Each row is a point. Examples show where two turns around zero, p and q, send a point. Where does a point land after both, in the order given? Backwards means that the second turn is done in reverse. Each puzzle has new turns, and all numbers are rounded.

Turn p:
2  -36 => 7  -35
14  -7 => 15  -5
-17  43 => -23  40
Turn q:
10  -11 => 4  14
3  42 => -37  -19
12  13 => -17  3
-26  -44 => 51  1
Where do these land?
p, then q: -48  -3 => 33  -35
p, then q backwards: 40  -28 => -42  -26
q, then p: 4  14 => -13  -6
q, then p: 18  27 => -32  -3
q, then p backwards: -14  -10 => 15  -9

Turn p:
-32  -11  2 => 16  -25  -16
4  0  -34 => 20  2  28
-8  10  -10 => 15  5  0
40  -4  34 => -50  15  -1
-4  6  7 => 0  3  -9
Turn q:
-28  5  17 => -21  -3  26
27  8  -4 => 27  -4  -10
-29  -5  -5 => -25  13  9
-27  -23  17 => -37  -13  5
32  9  -9 => 32  -1  -14
25  6  -16 => 25  7  -16
Where do these land?
p, then q backwards: -24  5  3 => 24  -5  -4
p, then q backwards: 17  -13  -7 => -17  6  13
p, then q: 1  -30  8 => -29  -6  -9
p, then q: 3  -32  18 => -36  2  -8
q, then p backwards: 1  21  -19 => 4  24  -15
p, then q backwards: 1  48  -3 => 5  16  -45

Turn p:
-23  -2  -16  14 => 14  9  26  -4
-20  11  21  20 => -4  36  3  -8
31  -20  8  -25 => -17  -34  -23  -6
23  -6  0  29 => 24  2  -21  -19
-11  17  -14  -39 => -17  -14  16  37
Turn q:
-9  -13  9  -9 => 11  6  5  15
-20  19  -30  -1 => -28  1  28  -10
12  -4  25  22 => 1  -3  -34  9
7  -17  -18  24 => -8  -34  -3  5
-15  -34  8  -17 => 25  0  15  30
25  48  8  -19 => 0  30  -11  -48
Where do these land?
p, then q: 5  2  -6  -40 => -10  -16  -2  36
p, then q: 20  -28  -8  -16 => 24  -16  16  21
p, then q: -29  -9  5  4 => 3  30  -7  4
q, then p: 36  27  22  17 => 11  -32  24  33
p, then q: -17  31  -3  15 => -21  8  -24  -20
p, then q: -14  -23  -10  20 => 28  19  -5  -8

Turn p:
6  -11  0  26  10  -2 => 22  -5  -7  15  -2  12
0  -1  1  8  23  21 => 23  5  6  -15  -4  14
20  19  16  -4  18  16 => 13  34  11  -9  7  7
17  -12  -5  -12  6  -14 => 9  -1  -4  4  16  -22
20  14  -2  -19  -20  23 => -15  30  -15  -19  -7  -12
-26  18  -14  5  -13  -11 => -29  -17  -2  0  4  19
10  -26  6  -10  -7  -27 => 3  -12  1  22  5  -32
-23  -12  0  14  -2  -9 => -1  -25  5  11  -10  9
-24  9  -4  -8  -14  2 => -25  -11  5  -9  -8  5
Turn q:
24  5  9  0  -27  -12 => -18  -14  28  -15  -5  -6
-9  -7  -3  -4  30  14 => 16  12  -15  23  -2  9
-6  -7  31  5  8  -8 => 1  9  16  14  25  -5
-24  -17  8  5  3  10 => 0  13  -16  13  13  -17
-20  4  -8  17  25  28 => 31  24  -22  7  -6  -7
13  -7  -10  1  -8  -5 => -4  -17  2  -2  -9  -3
12  15  -8  -19  -20  -5 => -21  -5  6  -18  -13  13
9  15  -18  -4  -11  -22 => -5  -21  1  -24  -2  16
Where do these land?
q, then p: -8  -2  18  -2  -19  6 => -12  -7  19  4  11  9
p, then q backwards: -16  18  0  4  -14  -6 => 4  -2  3  -26  -7  -7
q, then p backwards: 1  2  16  -20  14  12 => 6  18  20  14  -6  -3
p, then q: -1  9  -7  9  -1  10 => -3  8  -8  -2  -13  1
q, then p: -7  -28  -2  -20  14  -8 => 18  -20  -13  0  -9  24
p, then q: 9  -8  -19  -4  -10  -4 => 2  -18  -16  -1  0  8
q, then p: 37  10  13  -13  19  -8 => 9  24  8  9  -38  4
q, then p: -15  -3  -19  48  -2  -2 => 11  -1  -15  8  36  -34
